Rows are points. Each copy is the shape, with its points in the same order, turned, moved and blurred by noise. Some copies are also mirrored. Which?
In the rows, zero is written as 128.

Shape:
[[ 88 124]
 [151  97]
 [ 91 185]
 [194 198]
 [132 150]
 [118  79]
 [165 132]
 [186  77]]
Copy 1, 8 rows:
[[ 87  73]
 [109 151]
 [153  50]
 [211 138]
 [139 107]
 [ 74 136]
 [135 136]
 [106 189]]
Copy 1 is: mirrored
Copy 2, 8 rows:
[[172 149]
 [127  99]
 [140 207]
 [ 48 171]
 [124 155]
 [165  93]
 [100 117]
 [108  70]]
Copy 2 is: mirrored

Shape:
[[116 130 164  68]
 [139 151 165 145]
 [134  56  41 106]
 [115 156  88 102]
 [138  68 151 106]
 [131 141 129 139]
 [114 126  92  96]
 [138 145 165 119]
 [163  95 159 144]
 [142 156  47  34]]
Copy 1, 10 rows:
[[175  91 152  92]
 [151  65 122 149]
 [112 209  68 104]
 [113  94  84  82]
 [171 154 134 137]
 [126  83 103 137]
 [124 125 102  88]
 [157  76 122 137]
 [175 115 100 170]
 [134 114  50   7]]
Copy 1 is: mirrored
Copy 2 (10 x 4):
[[108  77 105 118]
 [111 145 125  86]
 [194 127 138 229]
 [147 129  67 142]
 [127  98 172 148]
 [125 149 125 117]
 [146 124  93 153]
 [107 116 138  92]
 [137 125 187 108]
 [206  80  38 147]]
Copy 2 is: only turned
Copy 3, 10 rows:
[[135 114 175 114]
 [145 185 128 107]
 [ 75  73  76 193]
 [ 71 139 147 138]
 [163  96 105 138]
 [115 168 122 127]
 [ 80 117 135 141]
 [145 159 139 122]
 [170 145 102 142]
 [ 49 108 193 197]]
Copy 3 is: mirrored
Copy 4:
[[108  82  74 113]
 [111 159 102 116]
 [216  69 137 192]
 [126  85 154 133]
 [167 109  56 151]
 [127 138 123 135]
 [138  77 136 148]
 [114 135  92 111]
 [164 153  73 135]
 [154  20 173 102]]
Copy 4 is: mirrored
